Rows are points. The last column is the point's height on a tilted bowl or saddle (a function of degree 2), plus a little noise. Along how many of its main directions does it bend up, bend down or stay straight?

Points:
array([[-0.22,  0.27, -0.09, -0.29],
       [ 0.20,  0.30,  0.44, -0.06],
       [ 0.38,  0.25, -0.07, -0.17],
       [-0.05,  0.34,  0.19, -0.19],
       [ 0.19,  0.15, -0.09, -0.10],
       [-0.52, -0.32, -0.26, -0.23],
       [-0.18,  0.58, -0.39, -0.78],
       [-0.33, -0.02,  0.10, -0.26],
       [ 0.48, -0.10,  0.38, -0.03],
       [ 0.42, -0.52, -0.56, -0.43],
       [ 0.94, -0.18, -0.23, -0.72],
       [-0.19, -0.22,  0.12, -0.14],
       [ 0.28,  0.18,  0.05, -0.07],
       [ 0.04, -0.13, -0.08, -0.04],
       [ 0.57, -0.04, -0.13, -0.24],
       [ 0.29,  0.08, -0.03, -0.08],
       [ 0.02, -0.08,  0.11, -0.04],
       [-0.47,  0.07,  0.07, -0.41]])
Directions: 0 up, 2 down, 1 straight

Points:
array([[-0.62, -0.14, -0.01, -0.48, -0.55],
       [ 0.03,  0.36, -0.22,  0.39, -0.01],
       [-0.25,  0.52,  0.16,  0.42, -0.23],
       [-0.19,  0.03,  0.41,  0.13, -0.27],
       [-0.47,  0.23,  0.13,  0.21, -0.16],
       [-0.68,  0.33,  0.22, -0.20, -0.54],
       [ 0.29, -0.02, -0.07, -0.15, -0.08],
       [-0.21, -0.11,  0.07,  0.46, -0.03],
       [ 0.08,  0.04,  0.31, -0.16, -0.26],
       [ 0.47,  0.14, -0.24,  0.34, -0.06],
       [ 0.15, -0.31, -0.35,  0.28,  0.09],
       [-0.08,  0.01, -0.68,  0.44,  0.05],
       [-0.11, -0.20,  0.31,  0.06, -0.21],
       [-0.12,  0.30, -0.16,  0.12,  0.01],
       [-0.01,  0.58, -0.84,  0.41, -0.42],
       [-0.57,  0.00,  0.34,  0.14, -0.38],
       [-0.18, -0.34,  0.24, -0.24, -0.36],
       [ 0.37,  0.36,  0.11,  0.39, -0.20],
       [ 0.12,  0.46, -0.23,  0.01, -0.13],
       [-0.18,  0.69,  0.07, -0.51, -0.73],
       [-0.01,  0.24,  0.19, -0.51, -0.50]])
Directions: 0 up, 4 down, 0 straight

Points:
array([[-0.57,  0.00, -0.27, -0.23,  0.09],
       [-0.05, -0.62, -0.24, -0.30,  0.64],
       [ 0.02, -0.01, -0.10, -0.58, -0.04],
       [ 0.58,  0.03, -0.02, -0.64,  0.44],
       [-0.02,  0.25,  0.17,  0.55,  0.41],
       [-0.65,  0.38, -0.46, -0.19, -0.04],
       [ 0.13,  0.36,  0.03,  0.16,  0.00],
       [-0.48, -0.24, -0.40,  0.35,  0.49],
       [ 0.13,  0.27,  0.38,  0.17,  0.15],
       [ 0.54, -0.28, -0.03,  0.20,  0.40],
       [ 0.09, -0.56, -0.28,  0.20,  0.50],
       [ 0.27,  0.17,  0.53,  0.20,  0.23],
       [ 0.06,  0.02,  0.01,  0.13, -0.21],
       [-0.44, -0.05,  0.53, -0.25,  0.56],
       [ 0.15, -0.20, -0.04, -0.01, -0.14],
       [-0.24,  0.67, -0.38, -0.55, -0.32],
       [ 0.19,  0.21,  0.04,  0.20, -0.03],
       [-0.23,  0.33, -0.11,  0.51,  0.39],
       [-0.34,  0.10,  0.08, -0.46,  0.11],
       [ 0.33,  0.40, -0.11, -0.23, -0.11],
       [-0.38, -0.24, -0.36, -0.06,  0.11]])
Directions: 3 up, 0 down, 1 straight

Points:
array([[ 0.13, -0.51, -0.41, -0.14, -0.51,  0.23,  0.44],
       [ 0.11, -0.76, -0.19, -0.34, -0.49, -0.13,  0.79],
       [ 0.54,  0.57,  0.04,  0.16, -0.13,  0.30,  0.01],
       [-0.38,  0.05,  0.03, -0.17, -0.24,  0.17,  0.07],
       [-0.26, -0.54,  0.29, -0.12, -0.42,  0.58,  0.43],
       [-0.04, -0.29, -0.02, -0.23, -0.36,  0.06,  0.24],
       [-0.01, -0.37, -0.27,  0.07, -0.23,  0.66,  0.10],
       [ 0.04, -0.13,  0.39,  0.00, -0.08, -0.08,  0.18],
       [ 0.28, -0.12, -0.13,  0.11, -0.39, -0.14,  0.26],
       [-0.20, -0.19,  0.25,  0.43,  0.27,  0.25,  0.08],
       [ 0.36, -0.29,  0.23, -0.15, -0.21,  0.07,  0.23],
       [-0.16,  0.22,  0.40,  0.07,  0.56, -0.44,  0.30],
       [ 0.04, -0.11,  0.12,  0.38, -0.14,  0.22,  0.05],
       [ 0.29, -0.08,  0.25, -0.03,  0.07, -0.30,  0.21],
       [-0.22,  0.10, -0.13,  0.30,  0.14,  0.22, -0.11],
       [ 0.10, -0.78,  0.31, -0.06,  0.22, -0.12,  0.55],
       [ 0.14, -0.69, -0.10,  0.04,  0.06, -0.31,  0.51],
       [ 0.16, -0.51,  0.64, -0.01, -0.44,  0.35,  0.57],
       [ 0.17, -0.62, -0.46,  0.24,  0.16,  0.19,  0.23],
       [ 0.03,  0.34, -0.20,  0.57,  0.29,  0.35, -0.10],
       [-0.17,  0.60, -0.39,  0.04,  0.57,  0.04, -0.07],
       [-0.11,  0.37,  0.10, -0.25, -0.19,  0.17, -0.02],
       [-0.62, -0.41, -0.01,  0.43, -0.10, -0.35,  0.63],
       [-0.17,  0.31, -0.45,  0.43,  0.05,  0.00,  0.01],
       [ 0.79, -0.23, -0.34,  0.29,  0.61,  0.30,  0.16],
       [-0.40,  0.62,  0.06, -0.05, -0.46, -0.06,  0.28],
       [ 0.04,  0.11, -0.47, -0.66, -0.02,  0.13,  0.11],
       [ 0.00, -0.01, -0.03, -0.39, -0.14,  0.10,  0.03],
       [ 0.00,  0.08,  0.00,  0.06, -0.74,  0.13,  0.34],
       [-0.02,  0.05, -0.20,  0.15, -0.42,  0.39,  0.04],
       [-0.38, -0.02,  0.63, -0.16, -0.35,  0.22,  0.37],
       [ 0.25, -0.56,  0.31, -0.01,  0.45,  0.08,  0.28],
       [ 0.50, -0.62,  0.20,  0.43,  0.40, -0.03,  0.44],
       [-0.58, -0.24, -0.29, -0.17, -0.10,  0.38,  0.15],
       [-0.56, -0.60, -0.08,  0.07,  0.20,  0.07,  0.38],
       [ 0.68, -0.09,  0.43,  0.10, -0.10, -0.17,  0.39],
       [-0.19, -0.34, -0.23,  0.14,  0.50, -0.58,  0.45],
       [-0.15,  0.11,  0.14, -0.21,  0.09, -0.08,  0.01],
       [-0.12,  0.57, -0.52,  0.45, -0.43,  0.41,  0.19],
       [ 0.26, -0.51,  0.49, -0.04, -0.33,  0.00,  0.53],
       [ 0.73,  0.11, -0.44, -0.06,  0.02,  0.07,  0.12],
       [-0.02, -0.30,  0.03,  0.15, -0.32,  0.13,  0.19],
       [ 0.07, -0.21,  0.13,  0.15,  0.40, -0.07,  0.06],
       [ 0.38,  0.02,  0.30, -0.21, -0.38, -0.24,  0.39],
       [-0.38, -0.08,  0.16,  0.71,  0.61, -0.37,  0.49]])
Directions: 6 up, 0 down, 0 straight
